Rows are points. The last column is the point's height on a tilted bowl or saddle (a function of degree 2), plus a little noise. Count its main directions that bend up, bend down and stay straight.
In the rows, zero is written as 128.

Points (15 x 4):
[[ 90 131 150 135]
 [146 152 137 137]
 [ 96 141 174 128]
 [133 168 110 163]
 [147 173 166 113]
 [102 124  62 130]
 [141 152  15 169]
 [176  62 175 210]
 [226  88 119 196]
 [ 87 199 141 189]
 [102 200 124 196]
 [135 115 117 149]
 [104  94  65 109]
 [208 156 174  65]
 [ 81 111  61  97]]
Directions: 1 up, 1 down, 1 straight

Points (27 x 5):
[[ 88 134  61 118 150]
 [154  46 155 137 163]
 [ 73 116 116 112 137]
 [ 71 162 182 181 105]
 [113  78  98 163 163]
 [126 116 168 172 141]
 [154 227 148 153 217]
 [124 188 195 142 157]
 [164  84 109  90 114]
 [122  48 146 102 158]
 [174 105  87  92 114]
 [145 163 114 197 157]
 [103 114 100 130 146]
 [153 178 129 203 164]
 [ 84  76 139 105 150]
 [111  70 122  64 128]
 [115  95 125 151 151]
 [ 99  60 105 202 168]
 [ 23 153 140 233   7]
 [136  75 141 197 163]
 [ 44 135 176  63 120]
 [208 106 142  72  56]
 [109 131 122 103 139]
 [102 229  92  62 219]
 [175 105  97 139 143]
 [162  76  75  98 128]
 [169  94 154  85  97]]
Directions: 1 up, 1 down, 2 straight

Points (46 x 7):
[[197  46 111 119 153 188 179]
 [144 200  65 141 126 142  84]
 [ 73  91 157 164 146 102 150]
 [123 141  96 195 219 192 159]
 [140 148 169 162 153 106 125]
 [130  94 122 125 118 118 130]
 [ 56 177 115 187 195 190 218]
 [102 103 140 132  83 133 115]
 [129 175 114  78 108 121  69]
 [158 102 149  78 102 169 117]
 [112 160 188  99 133 203 167]
 [120 174  67 117 145 138 115]
 [160  94 185 101 149 128 105]
 [179 166 130 136 117 152 129]
 [170 119 112 175 133 162 136]
 [117 128 176 153  85 226 106]
 [127 173  59 139  45 112  47]
 [ 99 216 129  86 108 136  70]
 [135 146 102  88  88  50  45]
 [161  94  95  56 153 121 149]
 [ 96 113 121 146 152 183 169]
 [110 141  79  85 158  61  77]
 [155 140  96 186 128 181 127]
 [147  80  94 151 152 119 160]
 [157 148 123 108 105 138 112]
 [ 90 137 153  68  59  75  15]
 [196   7 148 188 122 129 120]
 [133 132 119  90  91 162 100]
 [ 89  64 184  76 151  92  66]
 [ 96 107 134 198 148  64 154]
 [247 191 231 130 136 101 205]
 [119 185  82 148 162 122 114]
 [109 174 157 102 199 117 138]
 [ 77 147  71 180  49 132 110]
 [163 198 194 156 178 186 180]
 [172  90 142 122 224 106 101]
 [176 125 116  98 110 104 116]
 [181 163  84 196 125 128 120]
 [150 141 157 152  11 154  89]
 [ 91 105 173 151 237 147 146]
 [145 161 119 153 157 184 148]
 [190 225 115 197  89  95 111]
 [ 99 219  77 152 153  43  41]
 [164  77 159 124 186  49  62]
 [176 134 124 170 100 160 131]
 [ 75 169 136 206 105 101 167]]
Directions: 3 up, 3 down, 0 straight

Points, 77 rows:
[[151 122 111 132 126  74 149  74  82]
 [155 216 141 179 129 162  87  98 218]
 [135 161 120 161 120 177 130  80 148]
 [ 94 133  87 188 134 136  84 176  66]
 [163 156 147 103 104 118 101 117 105]
 [ 78 118 172 149 134 138 170 151 152]
 [111  74 130 121 131 132 172 192 165]
 [ 78  39 140 142 132  77 113 211 164]
 [182 118 161 130 168 140 102  76 135]
 [145 117 102  91 155  90  81 162 111]
 [157  56 119 216 160 100 151 117 134]
 [ 70 118 172  91 152 101 105  77 158]
 [ 67  90 125 137 204 156 154 125 122]
 [109  73 114 132 137  83  65 119 144]
 [101 168 105 130 102 107  81 154 108]
 [ 54 106 111 123 122 117  34 164  85]
 [ 57 177 153 109 114 152 120  78 116]
 [120 193 138 184  64 149 184  32 229]
 [ 63 129 125 189 114 116 109  77 151]
 [155 130 169 115 150 145 143 121  91]
 [120 142  94 128  77 160 142  59 161]
 [ 90 137  90 104 136 158 189  88  74]
 [ 69 111 112 128 124 105 224  73  92]
 [188 105  89 121 166 153  30 159 166]
 [107 138 176 141 105  89 125  96 140]
 [ 74 141  86 138  89 120  88  44 172]
 [193 120 145  80 154 183 249 145   9]
 [109 129  71 115 173 206  91 166 164]
 [135 110 119 184 110 174  77 181 131]
 [153 186 166 189 128 103 115 190 132]
 [100  87  34 146  95 103 133 154 136]
 [188  86 106 104 118 149 161  86  93]
 [115 121 139 119 136 111  84  82 145]
 [192 152  67 129  76 157 179 111 185]
 [ 97 164  37 160 169 138 144 130  17]
 [140 108 131 127 130 143  69 134 126]
 [164 172 109 146 180  81 165 111   7]
 [ 87  98 187 132 163 163 114 138 146]
 [152 104 104 147 186 136  95 102 135]
 [115 111 129 127 123 141 219 155 131]
 [161 149  94  94 120 106 152 116  91]
 [129 128 164  97  98 171 224 181 136]
 [188 153 164 108 103  78 128 116  39]
 [144 118 129 155 123 165 162 148 145]
 [ 34 135 109 158 138  95 169 147 127]
 [126  96 185 190 105  99  95 182 114]
 [184 156 145 131  84 117 207 149  89]
 [116 187 148 114 103 120  86  69 170]
 [ 99 203 107 162 135 110 188 104  87]
 [140 112  95  87 138 113 154 164 116]
 [183 191  80 136 157 154 146 104 115]
 [223 145 116 101 168 155 103  67 145]
 [116 113  85 129 189 152 140  91  83]
 [132 120 154 128  96 103 105  97 124]
 [ 91 130  58 142 152  91 151 164  65]
 [213 102 104 111  54 135  85 134 105]
 [148 235 119 115 161  86 100 117 141]
 [209 181 162  50 152  72 111  63  57]
 [125 127 179 145 155 136 144 158 136]
 [140 151 127 162  66  60 181  94 144]
 [ 87 119 144 135 153 116  90  93 145]
 [200 157  75 153 138 134 155  90  88]
 [142  79  88 124 109 107 125 141 124]
 [218  52 144 145 126 134 135 145  85]
 [123 170 109 145  82  84  70 156  84]
 [ 55 144 156 102 142  77 139  93 151]
 [142  91 109 135  99 181 144 102 150]
 [ 75 149 151  87 109 113  77  67 159]
 [165 132 161 117  96 113 142  86  84]
 [115 136 160 101 120 145 109 122 110]
 [163 126  55 121 137 191 153 173 195]
 [128 141 135 102 120 122 174 160 114]
 [142 160 115 125  63 186  71 141 149]
 [ 97  51 117 150 110 118 123 119 172]
 [157 147 115 184 126 141 109 233 125]
 [200 193  99  74 138  92  63 117 151]
 [154 107 163 145  95 157 135 167 122]]
Directions: 5 up, 3 down, 0 straight

Points:
[[147 117  89 128 183 103 144  72  95]
 [165 225  54 158 183  93 196 182  24]
 [116  35  75 148 189 112  93 192  77]
 [ 61  73 134 175 189  64 145  39  67]
 [195 132  67  80 113 106 121 138  89]
 [181  34 135 105  64 116  92 120  80]
 [138  65 116 142 166 123 153 176 103]
 [148 144  99 137 203 112 130 114 106]
 [157 125  77 143 149 164 100 183 100]
 [145 129 182 172 164 129 119 163 105]
 [124 148 172 124 109 132  83  88 100]
 [ 74  72 143 121 141 104 120  74  84]
 [148 125 187 108 193 101  67 183 128]
 [166 122 207  84 188 109  94 152 148]
 [204 211 223  85 114  91  89 127 180]
 [143 145 174 133 158 154 101  97 129]
 [ 81 131 225 108  96 101 140 220  66]
 [179 152  78 188 170 203 156 138  52]
 [160  98  98  58 154 125  80 121  98]
 [162  99 113 203 124 112 173 187  80]
 [ 77 141 132 172 168 136 162 138  71]
 [103 178 169 206 158 108 136 166  56]
 [111  82  95 190 172 106  98 128  98]
 [ 84 143 106 134 156 109 189 111  88]
 [116 167 169 199 117 146 147 181  53]
 [127 140  86 146  85 170  94  69  48]
 [ 44 106  54 129 155 110  39 173  75]
 [159  61 203  51 144 139 196 183  76]
 [146 234 156 162 178 104 126  84 144]
 [107 127  51 131 125 154 173 182 132]
 [129 176 163 180 162  67 108 146 101]
 [ 96 159 190 142 117 110 135 119  88]
 [133 104 125 163 101  91 169  28 101]
 [199  88 163 144 173 145 117 176 103]
 [150  92 118  86  96 198 163 143  95]
 [110 176 144 116 195 153 143 121 129]
 [141 144 115 106 122 138 135 158 126]
 [117 102  66 193  90 132 158 140 122]
 [171 229 173 150 117  65 157 131  95]
 [115 151 162  70 211 124  94 130 156]
 [127 186  62 201  92 161 146  65  18]
 [160 108  63  88 131 161 189 185 125]
 [134 141 137 143 137 104 153 157 107]
 [178 177 142 196 206 119 112 153 132]
 [ 93 128  43 110 130 178  98 144 108]
 [ 90 165 120 129 144 194 142 108  83]
 [177 179 159 102 146 114 118 102 143]
 [164  70 160 182 120 198  62 129  57]
 [165 142 127  86  74 129 109  67  56]
 [144 189 150 123 159  78 101 173 127]
 [173  27  86 178 105 178 120  81  90]
 [101  97  79 119 179 139 159  42  49]
 [124 159  92 114 171 133 158  33  41]
 [106 145 194 106 117  79 142  74  74]
 [127 168 113 162 144  57 134 113 102]
 [130 109 120 134  84 103 111  99 110]
 [107 125 105 174 112  75 185 146 104]
 [187 158 172  92 142 118 110 153 152]
 [134 116 186  76 120 179  88  89  85]
 [133 144  91 101 166 152 103 143 125]
 [ 84  97 195 119 159  73  94 119  74]
 [163 151 145 143 136 156  96 178 127]
 [ 92  68 106 133 112 118 111  83 113]
 [ 78 120 110 131  98 113 175 148 126]
 [141 223  86  99 136 206 109 119 104]
 [229 143 164 140 133 130  56 117 159]
 [174 186 117 106 125 172 118 127 121]
 [ 99 114 143  88 232 152 107 112 101]
 [115  89 124 196 210 143 113 101  67]
 [167 163 150 162 134 110 188 131  88]
 [ 11 185  91  76 171 147 195 127 116]
 [102 183 123 110 177 147 151 141 129]
 [142 116 144 224 139 116 109 131 101]
 [ 92 150 105  62 147 157 133  75  82]
 [126  64 167 125 132   7  86 159  56]
 [123 110 149 234 116 111 112 128  87]
 [128 187 133 126 153 161 156 114 109]]
Directions: 2 up, 6 down, 0 straight

Points (65 x 9):
[[148  41 138 126  72  97  92 141 145]
 [187  66 100  88 149 198  87 135 106]
 [ 76 121 163 145  88  98 165 129 159]
 [189 155 163  78  89 237 164 153 103]
 [ 51 129 192 113 113 132 168  57 182]
 [ 85 124  52 129  87 160  83  64 165]
 [ 79 110 133 129 162  94 126  80 137]
 [ 85 193  52  74 153 222 156  94 151]
 [126 136  26  67 159 224  85 200 158]
 [181 118 134 182 116 133 114 215 145]
 [127 109 158 109 141 125 119 148 106]
 [ 81 172 209 137 164 175 124 112 155]
 [145 164  59 155 154 103 144 127 112]
 [104 106 136 187 143 119 139  76 138]
 [149  38  50 158  89  98 154  93 135]
 [235 102 109  52 135  34  90  91 147]
 [163 175 183  49 115 123 140 126  62]
 [118 140 177 143 152  79 211  70 134]
 [107  90 178 103 165 171 140 177 108]
 [147 160 124  98 143  11  87 118 140]
 [161 137 113 141 138 220 111 118 135]
 [140 103  97 145  95 115 166 105 121]
 [140 152  93 201 101  81  73  80 143]
 [210 128  89 186 163 191  75  77 162]
 [117  80 216 151 160 199 118  93 158]
 [142 117 145  18 139  57 163 123 139]
 [ 52 156 136 111  72  94 175 144 175]
 [136 106 108 161 164 226 124 110 137]
 [122 154 209  83 155 148  62 191  27]
 [115 126 198 163 120  99 117  76 145]
 [205 135  64  50 103 137  87 168 146]
 [179  28  90  51 185 150 190  99 108]
 [188 187 171  55 100 119 123  72  46]
 [178 173 105 102 112 162 123 179 120]
 [117 104 152 153  66 228  66 143 162]
 [128 129 203 142  85 151  56 130  89]
 [ 96  87 211  86 121 133 141 132 136]
 [185  72 160 147 122 134 131 100 125]
 [114  99 142 193 177 197  92 158 137]
 [ 96  20 116 137 197  99 111 133 101]
 [243  87 139  70 114 100 114 165 108]
 [ 70  80 139 122 190  88 130 106 123]
 [ 99  90  99 177 176 148 146 155 105]
 [125 163 105  35 183  90 173 174 108]
 [ 87 206 170 119  30 123  94  72 139]
 [129 101 108 140 106  69  85 148 137]
 [117 128 175  73 166 112 207 102 120]
 [160 132 178 142 144 169 158 176 119]
 [ 80 155 146 126  65 123 109  92 151]
 [113  85 199 126 207 141  84 217  49]
 [146 145 162  82 136 134 154 132  96]
 [163 249 176 113 133  57 138 155  70]
 [163  87 151 188 157  57  87 107 150]
 [147 176 122 182 108 108 179  68  94]
 [ 72 125 212  86 169  88 128 193 109]
 [121 167 183  88 122 162  92 174  81]
 [111 144  96  22 120 167 169 107 128]
 [ 99 179 130 105 144  95 117 127 123]
 [ 59  97 166  87 136  91 159  67 166]
 [133 157 112  77 101 174 143 169 134]
 [ 96 131 104 119 150 112 162 166 116]
 [117 184 143 104  80  99 101  81 121]
 [113  97 123 103 185 129 179 147  99]
 [210 190 228  46 122  68 133  98   7]
 [128 133 193 156 101 176 132  91 135]]
Directions: 4 up, 2 down, 2 straight
